Rows are points. To make a cloud, some directions were put in groups of two or more. Within a group, all points are equally far from the middle, so they leave a hole (a ring in 2 directions, a hollow ball in 3). The other directions are filled evenly. Then the cloud was stretched, turned, moved and blurred a little. Count the holes, and give their numbers of directions, smallest first.
In the rows, zero is written as 128.

Cloud (14 x 2):
[[101  53]
 [113 126]
 [ 85  51]
 [150 150]
 [178 174]
 [158  58]
 [117 126]
 [161  73]
 [106  47]
 [191 105]
 [163 167]
 [112 132]
 [163 162]
 [ 67 112]]
Holes: 0

Cloud (21 x 3):
[[155  79 151]
 [168 181 127]
 [189 100  64]
 [177 152 204]
 [185  98  92]
 [182 140 201]
 [152 188 137]
 [ 86 124  86]
 [173  91 175]
 [129 190 161]
 [ 95 112  72]
 [191 142 137]
 [101 182  85]
 [ 86 161  94]
 [ 92 178 167]
 [171 185  97]
 [137  74 178]
 [194 112 101]
 [164  84  79]
 [180  95 132]
 [115 191  73]]
Holes: 1 (2)

Cloud (30 x 4):
[[156 136 185 150]
 [ 96  85  99  45]
 [130  47 123 181]
 [126  79  72  53]
 [ 87  91  92 169]
 [106 208 122 113]
 [ 32 107 201 132]
 [101 170  96 218]
 [ 94 148  76 140]
 [176 122  80 189]
 [138 185 118 157]
 [ 81 150 134 161]
 [182 149 142 145]
 [164 114 119 184]
 [171 135 158 101]
 [ 64 146 157  83]
 [110  95 120  59]
 [160  57 143 129]
 [154  72 158 169]
 [107 201 179 100]
 [156 118  99 206]
 [130  98 216 154]
 [ 73 120  84 131]
 [167 134 200 109]
 [150  99 206 197]
 [ 80 215 136 103]
 [163 120 204 171]
 [116 131  90 120]
 [114 175  69 113]
 [169  83  82 117]]
Holes: 0

Cloud (31 x 4):
[[105  98  90 186]
 [122 149  68 113]
 [168 139  65  99]
 [ 96 174  98 146]
 [120 185 187  81]
 [ 71 172 125 167]
 [116 191 150 218]
 [197 153 118 152]
 [160 194 110 131]
 [133  86 183  95]
 [ 71 150 155  97]
 [100  74 121 146]
 [102 189 163  79]
 [113  95 202 128]
 [218 128 139 114]
 [203 101 162 116]
 [205 161 133 141]
 [217 114 139  96]
 [ 99 169 180  75]
 [157 115 196  58]
 [117 200 157  65]
 [123  80 101 131]
 [152 182 105 160]
 [102  59 163 180]
 [144 176 116 200]
 [ 54 160 151 173]
 [139  76 118  65]
 [118  70 192 166]
 [134  88  89 106]
 [214 106 156  83]
 [142 195 186 129]]
Holes: 1 (3)

Cloud (51 x 6):
[[140  89 182 109 194  89]
 [ 39 108 176 141 184 101]
 [140  50 133 111 105  93]
 [ 94 127  72 198 118  90]
 [182 101 144  85 115  84]
 [128 147 176  60 188 129]
 [ 93 176 156 161  79 139]
 [134 109 192  88 189 154]
 [ 87 163  59 144  92 161]
 [181 178  90 158 102 145]
 [162  77 133  83 104 161]
 [ 72 149 162 114  70 135]
 [ 92 197  80 109 185 175]
 [174 163 156 163 119 176]
 [ 89 191 153 149 165  73]
 [188 142  74 131 117 176]
 [ 37 132 176 125 111 161]
 [ 88  91  75 168 134 189]
 [185 110 148 190 142  81]
 [ 66 112 126 192 188 173]
 [154 183 125 148 162 197]
 [166 138 126  69  87 106]
 [113  80  84 120 183 196]
 [ 67 113 150 192 191  87]
 [184 108  68 137 179  94]
 [ 78  96  82 154 206 170]
 [119  94  91 208 110 143]
 [ 49 165  80 144 165 184]
 [ 37 166 180 120 164 137]
 [ 48 122  83  87 102 174]
 [ 52 100 175 151 100 157]
 [ 83 102 156 188 208 138]
 [113 184 168 123 152  63]
 [151 143  88  96 199 189]
 [ 47  97 156 114 165  67]
 [ 94 185 171 140 102 165]
 [142 141 115  52 126 188]
 [ 94 163  80 187  92 119]
 [166  85 122  77 163  79]
 [ 34 149 174 132 177 100]
 [100  70  63 126 119  89]
 [ 68 135 125  80  70 139]
 [ 92 109  53 175 100 122]
 [157 143  86 108 218 155]
 [104  89 179 180 148 177]
 [143  85  72 129 205 105]
 [ 88 121 130 206  99  84]
 [156 145  87 103 173 203]
 [141  80  67 129 194  96]
 [144 126 113  51 203 146]
 [185  88  75  99 144  93]]
Holes: 3 (2, 2, 2)

Cloud (78 x 8):
[[124 114  66 177 125 175 109 170]
 [ 69  79 129 117 182 108 133 149]
 [125 158 112  93  63 144 198 112]
 [135 137  87 113 191  61 110 158]
 [159 171 213 156 124 126 175  64]
 [ 85 157 158 115 124 187 167 185]
 [225  89 138 197 109 174 124  95]
 [156  72 183 182 186 114 130  57]
 [152  51  86 203 124 152 104 189]
 [113 124  85 102  99 124 133 136]
 [118  76 108  92  90 133 177 175]
 [ 98 159 179 167  95 135 107  73]
 [199  99 187 103 141  84 191  60]
 [148 130 216 128  85 114 107  94]
 [ 63 106 160 111  55 106  88 198]
 [101 122 106 122 173 193 182 111]
 [178  69 139 174 191 144 161 136]
 [139  77 124  91 207  79 190 149]
 [172 180 103  98  96 138  82 118]
 [176 144 204 121 171 170 124 136]
 [204 102 160 131  83  54 115 108]
 [114 199 135 149 180 189 125 120]
 [159 137  90 140  79 123 192 107]
 [207 155 176 164 191 151 165  73]
 [107  59 119 152 118 134  64  38]
 [215 148 155  60 193 159 151 141]
 [ 62 106 175 144 133  95 159  62]
 [190  66 170 110  94 120 161  97]
 [ 80 126 123 181  80  69 194 113]
 [152 174 171 203 133  78 100  56]
 [ 52 112 154  73 176 127  65 114]
 [168  97  95  88 198 139  96  64]
 [147  87 185  85 125 183  47 119]
 [182 174 104 146  88 174 193 140]
 [145  42 145  85 106 102  83 190]
 [176  87 146  61 210 126 140 170]
 [107 122 199 147 182 140  31 162]
 [106 149 190  99  69 169 139 214]
 [163 101 105 145 183  56 144  54]
 [ 90 125 190 101  69 126 105 103]
 [150 151 108  71 163  47 200  93]
 [ 69 145 114 104 144  78 135 117]
 [167 162  78 179 149 154  72 106]
 [171  65 147 149 153 168  50  61]
 [168 171  91  96  78 158 135 107]
 [175  57 103 176  99  89  67  77]
 [165  88  83  71 125 118  78  94]
 [172 118 214 135  50  63 115  68]
 [194  94 127 108 175 128 126 111]
 [ 95 153  89  63 107 107  67 132]
 [211 120 161 195 124 145 116 160]
 [124  71  95 148 179 194 110 147]
 [174  73 119  94 111 201 183  90]
 [207 141 158 119  92  80 169 158]
 [128  64 137 117  83 145 176  75]
 [201  88  97  82  87 144 124 108]
 [156 123 216 165 175 187 158 124]
 [ 83 144 144  54 118 184  85  69]
 [ 62 124 145 105 161 117 195 137]
 [152  66 160  69 144 103 133  47]
 [196 130 124  58 188 113 141 143]
 [112  90  85 174  73 207  73  74]
 [115 160 191 173 118  47  93 138]
 [195 120 155 117  69  34  90 143]
 [206 126 112  80 104 103 163 133]
 [ 77  75 145  66  95  69 172 165]
 [160 142 197 107 120 173  54 106]
 [ 64 104 178 147 176 133  55 102]
 [ 51 135 157  94 171  85 182 102]
 [ 70 100 149 183 187 202 146 180]
 [141  52 181 118  69  89 131  53]
 [205  92 147  99 112  95 126  98]
 [ 80  95 152 143 131 196 148 201]
 [ 49 101 162 145  99  82  86 161]
 [141 137  94  91  60  89 179 113]
 [131 151  96 143 113  69 144 143]
 [172  74 174 107 132 127  76 155]
 [214 116 155 197 129 119 138  84]]
Holes: 1 (3)

Cloud (101 x 9):
[[182 164 130  98  89 198 132  72 114]
 [150  94  94 168  90 107  56 144  67]
 [152 104 140 126 162 175 195 122 183]
 [191 124 135 200 186 105  63 154 172]
 [126  73 177 121 131  97 127  59 134]
 [121 100  56 141 132 143 136 170 150]
 [169  89 151 134 179 114  95 139 217]
 [144 204 152 149  84 162 109 154  68]
 [140 174 119 179 180 137 105 125 202]
 [124  36 145 157 107 119 134 152 115]
 [143 208 146 192  64 171 124 111 126]
 [118 179 101 197 147 110  73 185 147]
 [170 212 141 178 113 148 131 114  62]
 [113 214 139 225  97 139 121 103 179]
 [132 127 126 211 125 169 173  77 138]
 [165 146 101 200 111 155 103  57 120]
 [ 78 113  88 135 169 109  75 134 104]
 [ 95 169 148  76 127 172 160  90 127]
 [144 142 101 247 135 173 133 134 131]
 [136 102  96 116 134  82 142 106 214]
 [164 102 119 100  70 144 170 158  98]
 [ 87 153 129 211 162 127  97 134 162]
 [160 107  53 128  80 132 172 126 187]
 [155 185 181 160 141 138  90 131  68]
 [169  52 132  71 130 137 151 124 120]
 [104 115 106 147  70 150 132 103  81]
 [165 211  90 218 125 160 108 133 198]
 [101 126 107 153 188 161 107 153 186]
 [110 208 174 124 137 139 118 158  58]
 [177 141 128 145 127 105 140 118 249]
 [136 135 164 139 113  65 114 165  95]
 [206  98 128 107 128 175 122 105 134]
 [159  99  80 196 142 122 191  83 216]
 [202 114 144 117 123 171 172 136 110]
 [121 100 170 197 184 129 156 126 134]
 [137 183 104 159 144 144  58 123 177]
 [175  81 128  60 163 143 163 128  88]
 [159 178  78 191 118 113  94 212 150]
 [149  77 161  72 141 113 121 103 182]
 [158 106 101  86  61 145 190 125 136]
 [215 114  99 135 113 120 114 166 159]
 [201 180  99 125 138  88 103  93 129]
 [135 102 128  96 144 106 163 182 177]
 [149  51 115 177 218 109 117 141 125]
 [146 133 126 162  46 192 133 153 145]
 [118  34  85 187 115 101  99 114 166]
 [192 158 103 153  97 106 122  40  88]
 [148 138 167 232 182 123  63 146 148]
 [205 154 173 143 128 140 143 167 176]
 [137  48 152 191 131 115 161  99 163]
 [106  84 115 209 183 148 104  91 173]
 [152 121 151  91  94 120  68 178 145]
 [141 109 148 184  79 210 101 116 137]
 [167  63  74 166 159  94 137 167 117]
 [163 134  91 171  96  94 145 178  51]
 [161 159  73 140  80 164  78 139 163]
 [ 81 162  79 162 159 106 140 164 126]
 [175 130 121 219 133 153 110 100 113]
 [102 157  98 142  97  56 170  95 145]
 [113 109 145 176 181 121 131  87 122]
 [114 103 160 170 131  84 177 182 134]
 [109 146 122  98  88 191 161 100  80]
 [170 168 109 197 141 136  55  94 152]
 [214 111 148 125  83 155 140 115 157]
 [167  99  94  57  73 136 156 124 103]
 [215 155 145 115 125 166 129 134 126]
 [164 100  83  67 141 117 170  72 137]
 [101  75  78 185 148 119 104 171 112]
 [168 179  70 139  81  69 103 122 142]
 [132  97 116  76  81 194  81 105  88]
 [178 105  71 165  96  91  75 138 119]
 [186 179 153  85 132 132 129 104 154]
 [149 108 142  88 163 198 133 139  58]
 [195 132 112 182 165 170  56 150 158]
 [149 182 107 186 107 144  67  99  85]
 [144 112  50 185  92 118 126 140 142]
 [143  87 105 117 166  91 152 147 189]
 [151 151 101  73  93 112  47 140 137]
 [122  90  81  98 112 182 100 126 139]
 [ 89 155 148 160 145 162 177 123  95]
 [204 175 161 107 100 151 155 112  71]
 [141 204 121 180 189 103 143 130 137]
 [118 142 130 109 170 155  60 128 166]
 [160 142 112 114  91 125  70 171 172]
 [170 146  94  95 112  78  70 147 141]
 [ 85 128 145  63 126 165 118 117 104]
 [196 157 146 142 128  77 109 137  35]
 [190 145 129 209 124 136 147 111 101]
 [105 141  95 215 150 161 160 153 100]
 [129  85 142 185 156  92 154  88 162]
 [133  85 178 119 173 147 155 117  74]
 [176  91 102 224 190 143 138 152 130]
 [158 217  62 111  86 134 106 146 120]
 [148  34 146  81  99 135 141  85 149]
 [194 114 159 204  83 105 112 127 146]
 [212 143  71 133 103 119 162 112 156]
 [172 136 201  96 135 118  89 105  93]
 [115 127 182 152 111 149  76 200 151]
 [134 169 109 112 174 121 126  68 174]
 [192 140 146 144  81  90 103  80  88]
 [191  93  80 184  83  95  93  86 165]]
Holes: 3 (2, 2, 2)

Cloud (87 x 9):
[[168 129 152  37 120 164  75 114  51]
 [ 58  83  98 142 134 189  91  65 132]
 [185 189 139 106 123 193 118 137 151]
 [ 91  84  92 155 195 209 174 130 136]
 [ 85 133 143 160 130 204 161 176  35]
 [123  66 120  93 141 121 202  54 135]
 [125  49  53  71 125 156 122  45 115]
 [137 123 176 100 116 233 144 134  75]
 [140 117 133  67 163 177 133 206 130]
 [ 62 162  62 138 100 169 155  80  77]
 [141 127 154  72 209 181 126 136  89]
 [ 59 166 130  85 159 172  67  89 111]
 [ 86  89 156 169  65 180 106  84 101]
 [163  53  58 160  94 162 134 116 136]
 [122  97 175 157  68 123 136 155  61]
 [118 100  92 122  96 206 197  84  82]
 [127 121 179 182 118 179 178 131 176]
 [133 133 160 138  96 159 208  84 109]
 [148 113 157 135 127 144 225 112 115]
 [149 144  61  26 102 139  80  68  76]
 [170 132 104  61  32 127 123  77 139]
 [ 67 115  74  67 116  95 160  97 118]
 [164 118 146 156 158 161 217 166  66]
 [140  85  95  18 101 170  97  93  80]
 [112 184 114 130  61 117  86 174 157]
 [128 165 138  68 123  91 118 126 190]
 [106  70 108 110 174 201 115  43 105]
 [159  75 136  81 146 178 133  24 142]
 [ 81  91 110 150 116 200 215 184 102]
 [128 179 112  76 187 185  94 102  57]
 [216 140  75  94 126 146 169 129  99]
 [199 153 131 142 117 216 164 138 122]
 [195 173  93 154 134 131 131 138 154]
 [100  36 116 108 180 165 113  56 143]
 [123 112 113  32 182 194 108 128 117]
 [129 220 128 106 137 101 101  44 150]
 [168  96 142 167 128 179 187 107  52]
 [146 196  94 121  81 113 141 141 176]
 [135  91 142 112 181 135  90 170  72]
 [ 61  77  87 137 169 184 187  70 137]
 [123 205  77 120 164 172  90 103 123]
 [120 169  72  63  70 102 141 113 135]
 [224  72 102 120  69 150 123 120  82]
 [178 103  98 176 166 196 149 146 141]
 [126  28 108  99 129 135 149  50 189]
 [153 136 118 119  52 132 143 150 197]
 [134  96  97  18  91 161 130 130 116]
 [163 113  74 110  81 136 196 103 145]
 [138  73  75  70 177 165 171 180  98]
 [117 127  95 139 155 152 182  27 116]
 [150  85 189 186  88 106 143 110 168]
 [177  58 123 117 184 215 146 126  71]
 [ 57 164 125  86 168 145 176 113 158]
 [ 88  96 134  70 167 175 136 177 150]
 [177  42 160  86 106 172 104 137 174]
 [ 91 177  63  83 135 103 152 124  76]
 [105  89 137 164 182 132 152  72 174]
 [138  68 189 144 141  97 145 105 158]
 [180 198  88 130  65 110 102  86  75]
 [169  89 142  51  52  90  82  85 123]
 [217 124 104  67  66 140 131  77 119]
 [113 100  45 108 118 130 104  15 123]
 [179  74 105  46 148 202 152 160  66]
 [ 35 126 155 118 136 122 179 113 126]
 [ 54 182 126  89 145 147 138  63 177]
 [154  20 146  92  70 138 116  68 157]
 [ 86 162 152 162 133 126  64 151 147]
 [195  94 204 138 106 147  93 167 125]
 [170 186  67  93  94 200 113 118 109]
 [136  92  73  38 110 103  68  32 116]
 [105 146 184 136 103  83  91  37 145]
 [ 44 144 116 104 110  92 113  78 194]
 [122 160 114 191 158 117 136 139  65]
 [160 125 149 189  53  81 134 107 129]
 [ 98 104 111 153  36 174  87  75 148]
 [ 51 180 114 156 103 160 161  70  89]
 [140  95 116 118 169 116 202  95 167]
 [ 71 192 125 160  56 120  93  76  95]
 [133  71 128  86  89 136 185 126 190]
 [ 30 129 111  73 153 171 118 103 148]
 [162 151  70 141 167 175  92 159  98]
 [142 150 121 141 113 116  21  54 129]
 [ 38 115 141 181 139 181 149  92 145]
 [ 62 138  92  62 134  88  83  33 156]
 [118 188  70 136 134 131 102 178 118]
 [192 135 143 147  97 176  94  45 110]
 [ 88 180 142 179 110  98  75  73 109]]
Holes: 1 (9)

Cloud (105 x 9):
[[ 99 120 149 169 171 169 115 151 196]
 [123 161  96  94   7 100  70  53 174]
 [185 139  32 246 107 120 103 204 137]
 [163 206 165 147 168 119 133 131  67]
 [ 53 136  77  97 113 114  87 154 102]
 [ 99 133  79 186  76 176 188 126 158]
 [139 156 143  95  78  71  25 118 141]
 [120 106 105 105 133 104 121 103  87]
 [148 127 117  99 103 131 129 139  61]
 [121 126 118 115 185 150 149 200 102]
 [116 141 167 136 163 128 125  95  79]
 [198 103  88 164 102  58 125 125 112]
 [173 144 165  79 115 176 138  97 152]
 [ 82 106 151 152  91 155  66  45 191]
 [133 136  26 162 153  47 117 241 149]
 [163 135 109 141 226 111 132 148 125]
 [ 77 159 160  85  87  93  95 123 136]
 [ 75 128  97 147 135  46  92 143 186]
 [119 109 159 129  63 178 129 165 155]
 [ 45 150 152 111  91 146 154 181 170]
 [174 118 131 102 184 160 118 123 143]
 [166 142 158 102 148 110 158  89 203]
 [116 141 169 123  34 107 157 112 112]
 [121  61 212 146 137  91 133 139 126]
 [132 145 160  75  98 111 156 130 109]
 [ 79 155 110 131 163  56 204 159  82]
 [114  92 137 133 124 115 158  34  99]
 [130 194  73  88 172  48 117 162  83]
 [109 181  92  57 131  75 167 138  96]
 [124  94 150  64  90 104 166  85 159]
 [ 90 184 101 183 137  89 158 168 134]
 [150 104 172  56 140 125  61 149 186]
 [125 204  24 141 104 108  78 161 140]
 [156 112  98 128  74 161  58  90 147]
 [116 120 135 128 154  80 127 175 161]
 [ 73 145 111 151 156 100 113 175 175]
 [110  54 194 110 137 111 136  97 147]
 [ 98  80 184 115 114  57 103 141 186]
 [ 63 103  97 111 215 120 131 146  94]
 [151  97 173  89 145 165 153 145 184]
 [127 223  65 149  52 139 116 145 163]
 [118 177  65 193 146 112 124 135 101]
 [ 99 162 133 125 121 178 117 213 200]
 [159 106 163 169  64 105  63 152 127]
 [151 225  49 152 123 147  79 116 157]
 [113  53 146 116 217 122 121 169  82]
 [148 137 194 151  72 197 129 136 188]
 [119 163 155 123  92 162 133 185 187]
 [ 90 176 108 157 156 104 152 157 141]
 [145 109 152  40  84  86 124  77 177]
 [110 123 162  94 182  88 156  97 104]
 [141 158 143 132  23  63 162  52 124]
 [105 103 129 103 103 122 107  59 204]
 [118 158  51 159 123 167  80 155 149]
 [ 69 125  69 120  85 106  67 113 133]
 [128 111 158 198 148  87 183 144 134]
 [155  90 177 109  60 162 138 100 104]
 [115 114 153 128  90  73 116 153  92]
 [119  76 150 115  94 107  79  76 171]
 [122 123 186  74 166 159 126 152 190]
 [ 59 114  80 168 164 161  90 165 189]
 [140 125  89 189 158  82  78  82 140]
 [199  67 168 128 131  56 198 121  89]
 [105 137  81 116 146  72 136  83 123]
 [134 117 225  20 159 140 115 122  79]
 [102 104 147 107 138  77  66  47  95]
 [105 121 148 146 124 117 140  35 120]
 [116 151 200 142 127 198 150 150 145]
 [113  48 154 113 186 138 128 155 167]
 [175 128 134  89 120 108 147 122 127]
 [130 225  24 173  63  61  59 155 132]
 [125  84 164 165 136 112 127  74 151]
 [129 189  79 147 124 182 149 104 149]
 [100 118 109 108 137  76 163 172 189]
 [127 195 107  72 183  84  86 125 126]
 [114 154 177 142 107  47 119 174 117]
 [186 103  93 165 177 173 162 131 187]
 [110 190 101  87 150 107 182 129 121]
 [127 185 178  69 148 149 127  90  70]
 [147  95  74 121 133 109 149 195 149]
 [ 78 126  51 130 113 127 103 121 146]
 [123  72 219 160  64 137 152  93 172]
 [126  83  75 119 149 103  71 122 117]
 [112 129 176  60 129 151 131 128 187]
 [123 158 115 132  19  57 115  70 166]
 [170 144  62 170 157 144 134 180  89]
 [119 146 106  67 153 137 187 167 113]
 [146 138 163 134 152 179 149 116  97]
 [126 205 136 131 160  84 102 137 144]
 [186 131 107 170 177 158 192 139 128]
 [152 166 171 158 135 117 174 180 182]
 [ 99  70 191 108 115  73  94 147 178]
 [ 86 106 154 155 128  96 170  38 172]
 [133  49 119 129 137 112  39  68 127]
 [134 137 124 189 154 103 148 207 136]
 [141  94 157 179  75 106 171 152 183]
 [130 111 148 180 123  93  57 100 105]
 [ 74 135 135 130 140 164 107 150 103]
 [132 202 155 143 161 118  99 153 154]
 [ 79  99  92 104 206 101  85  78  89]
 [136 124 180 126 166 147 132 140 118]
 [139 174  27 147  39 116  89  77 127]
 [158 140 136 179 111 188 133 152 140]
 [122 126  70 146  95 137 119 141  94]
 [161 155 101 141 110 119 131 204 199]]
Holes: 0
